Each row is a point. Before rounding, the points of a table are all equally far from one centre. They may lie mostly on one side of it. Write the centre, to within rounding.
In the rows, zero is written as 128.

Points (6 x 2):
[[148  92]
 [151  93]
 [156  96]
 [139  90]
 [143  91]
 [127  91]]
Centre: [136 127]

Points:
[[168 129 100 104]
 [144 140 119 162]
 [177  98 140 117]
 [150  84 128 150]
 [158  84 143 125]
 [173  88 130 134]
 [164  86 141 124]
 [168  85 135 127]
 [175  91 134 123]
 [147 132 118  90]
 [166 100 152 139]]
Centre: [147 118 123 128]

Points (10 x 6):
[[140 161 150 149  85 134]
 [135 160 154 128  59 132]
 [142 162 130 135  75 133]
 [144 159 141 149  90 132]
 [145 144 150 164  76 131]
 [134 157 144 136  90 120]
 [131 165 141 122  84 133]
 [129 151 150 131  70 114]
 [140 161 141 123  93 126]
 [155 155 167 144  74 133]]
Centre: [140 123 147 127  80 148]

Points:
[[113 127 106 175 154 148  99 131 149]
 [101 145 108 174 162 129 106  99 102]
 [146 120 102 153 124 156  92  82  98]
 [129 111 104 156 167 142  98 103  90]
 [120 138 130 177 158 150 120  95  86]
 [118 112 112 162 139 154  94  74 112]
 [140 122  98 183 149 128 112  78 118]
 [145 119  91 172 149 132 110 100  95]
 [116 148 122 174 161 161  82  90 107]
 [127 136 126 178 163 143 106  82  92]
 [116 122 132 168 143 127 136  75 113]
 [148 116 119 171 147 158 120  79  94]
 [146  99 102 147 145 148 109  93  93]
 [110 132 112 170 140 150 122 100  85]
 [121 129 118 174 127 149  99  86  99]
 [ 98 144  93 165 149 128 115 117 105]]
Centre: [137 146 114 139 152 149 119 102 129]

Points, 19 rows:
[[133 151 110 112 150 111 118  96  89 130 111 179]
 [150 139 124 124  99 156 156 111  89 161 143 184]
 [153 113 103  99 122 103 103 157  96 154 192 142]
 [120 163 123 109 116 137  88 125  98 152 151 163]
 [128 154 122 108 146 157 124 140 137 137 105 189]
 [155 148 129 150 128 137 183 160  87 138 152 184]
 [143 105 112 109 114 136 112 149  70 146 144 206]
 [108 151 155 144 170 108 137 133 102 117 131 175]
 [109 103 118  92 112 154 101 147 114 151 124 183]
 [158 148 130 145 113 101 127 147  72 185 160 165]
 [132 129 137 112 146 101 140 129 173 163 149 183]
 [171 124 100 103 149 125 139 123 100 135 154 205]
 [120 119  86 143  97 142 141 162  66 116 160 138]
 [104 135 169 118 123 135 157 150 107 123  97 174]
 [130  70 147 111 150 151 156 173 107 116 128 149]
 [150 107 124 100 132 174 125 148  81 147 117 126]
 [125 143 123 111 134 179 151 139  95 130 130 153]
 [111 133 123 142 176 108 152 128  95 133 130 179]
 [107 131 143 108 111 143 113 164 104 155 162 183]]
Centre: [153 114 125 141 113 113 125 143 122 124 129 150]

Points, 22 rows:
[[ 93 105 121 117 107 116 138 110 174 111 121 165 112  61 118 153 107 149]
 [111 103 135 117 124 132 108 131 133 158 127 137 100  78 160 172 155 154]
 [ 90 106 122 114 109  95 147 157 170 159 121 177  93 101 101 151 141 138]
 [ 86 141 125 108 113 120 103 130 175 135 140 161 122 110 138 152 156 134]
 [124 105 115 109 117 128 148 151 161 163  90 180  88  98 134 162 160 157]
 [110 153 135 130 113 144 114 124 180 127 116 173  96  80 142 155 146 163]
 [ 94 134 127 111 126 113 117 130 181 156 115 151 102  99 133 181 125 165]
 [112 138 127 130 110 117 132 132 166 146 144 148 124  28 141 148 100 145]
 [104 108 129 128 124 138 112 143 187 170 129 151  94  88 160 148 105 163]
 [117 140 125 121 103 111 125 143 148  99 114 177 102  89 140 140 131 192]
 [115  98 157 114 107 114 134 145 160 110 108 178  99  81 139 150 121 185]
 [114 127 143  86  86 122 111 128 156 143 104 151  88  89 133 173 116 173]
 [ 99 126 130 100  90 105 113 146 200 122 122 168 119  74 145 156 126 140]
 [104 159 160 102  81 125 162 126 164 158 107 173 117  74 136 153 112 151]
 [ 95 135 147 117 101 148 130 148 165 126 147 174 113  88 150 173 127 171]
 [140 105 140 110 125 133 122 148 192 103 114 175 111  73 130 167 133 122]
 [100 107 132  92 112 119 159 121 184 123  94 161 110  60 129 161 134 161]
 [131 122 133 129 128 116  97 151 164 117 145 149 101  54 138 169 116 154]
 [108 120 108  89 124 147 123 135 158 120 123 149  92 112 100 148 115 178]
 [114 138 134 140 114 128 154 130 168 134 134 158 111  64 194 159 153 139]
 [129 101 108 127 129 118 119 104 170 146 125 141 136  89 110 149 135 149]
 [112 133 151  81 116  74 116 138 148 158 123 147 109  58 146 141 100 146]]
Centre: [128 128 131 107 116 122 149 145 153 136 128 143 103  92 140 134 124 135]

Points (24 x 20):
[[132 143 130  81 118 132 113 119 131 148 151 128  71 178 137 129  98 150
  150 131]
 [130 154 140  64 113 112 153 128 109 128 164 139  75 154 128 135  82 117
   97 115]
 [128 168 144  93  99 145 131 136 141 165 165 145  94 176 144 150  74 122
  121 150]
 [128 150 124  96  92  97 133 126 127 111 181 151  67 164 132 143 121 112
  130 154]
 [142 128 151  84 113 124 123 119 119 153 155 119  87 177 116 133  78 129
  129 134]
 [116 144 122  69 101 141 126 142 133 114 162 127  80 193 139 131 119 124
  110 138]
 [126 135 132  81 104 117 120 137 128 130 160 132  67 170 147 135  75 107
  133 124]
 [152 162 140  60 108 108 119 144 125 110 149 139  60 166 128 146  95 137
  121 143]
 [131 125 118 104 123 126 120 101 118 134 146 146  75 166 146 160  95 124
  135 171]
 [140 178 130  72 119 122 117 139 127 133 156 117  79 194 131 130  81 118
  108 164]
 [120 167 123  91  86 117 137 115 140 140 166 137  79 184 136 134  82 124
  117 122]
 [126 148 125  59 122 123 136 133 112 139 156 127  62 170 124 137  71 123
  110 137]
 [134 170 128  84 106 126 121 113 130 141 149 135  65 193 136 146 102 155
  113 157]
 [139 164 131  72 105 138 108 122 129 137 168 135  88 171 130 148  87 128
  120 132]
 [147 150 165  80  92 131 133 123 109 121 141 126 102 185 148 147  92 151
  119 145]
 [141 143 138  69 106 135 106 138 106 143 158 140  79 171 136 142 105 129
  119 143]
 [150 152 122  82  94 133 126 150 118 122 158 158  87 163 143 177  91 144
  126 145]
 [154 170 117  73 118 126 135 128 131 132 184 137  74 166 130 151  92  98
  112 147]
 [156 154 147  87  96 143 127 125 119 134 151 160  99 171 133 132 136 125
  132 156]
 [102 162 130  83 123 153 153 128 134 124 173 161  64 158 129 139  86 122
  118 159]
 [129 162 126  79 104 137 124 138 148 129 170 143  65 162 136 164  80 131
  104 163]
 [142 137 143  80 115 117 132 156 126 108 159 143  70 169 102 152 108 138
   90 138]
 [136 159 139  70 123 114 131 133 128 120 174 126  71 188 123 161 100 132
  122 123]
 [137 170 148  87  97 127 138 103 145 136 175 141  80 177 151 134  91 136
  127 143]]
Centre: [134 159 129 112 121 124 154 144 129 127 139 119  90 150 135 138 106 129
 123 149]
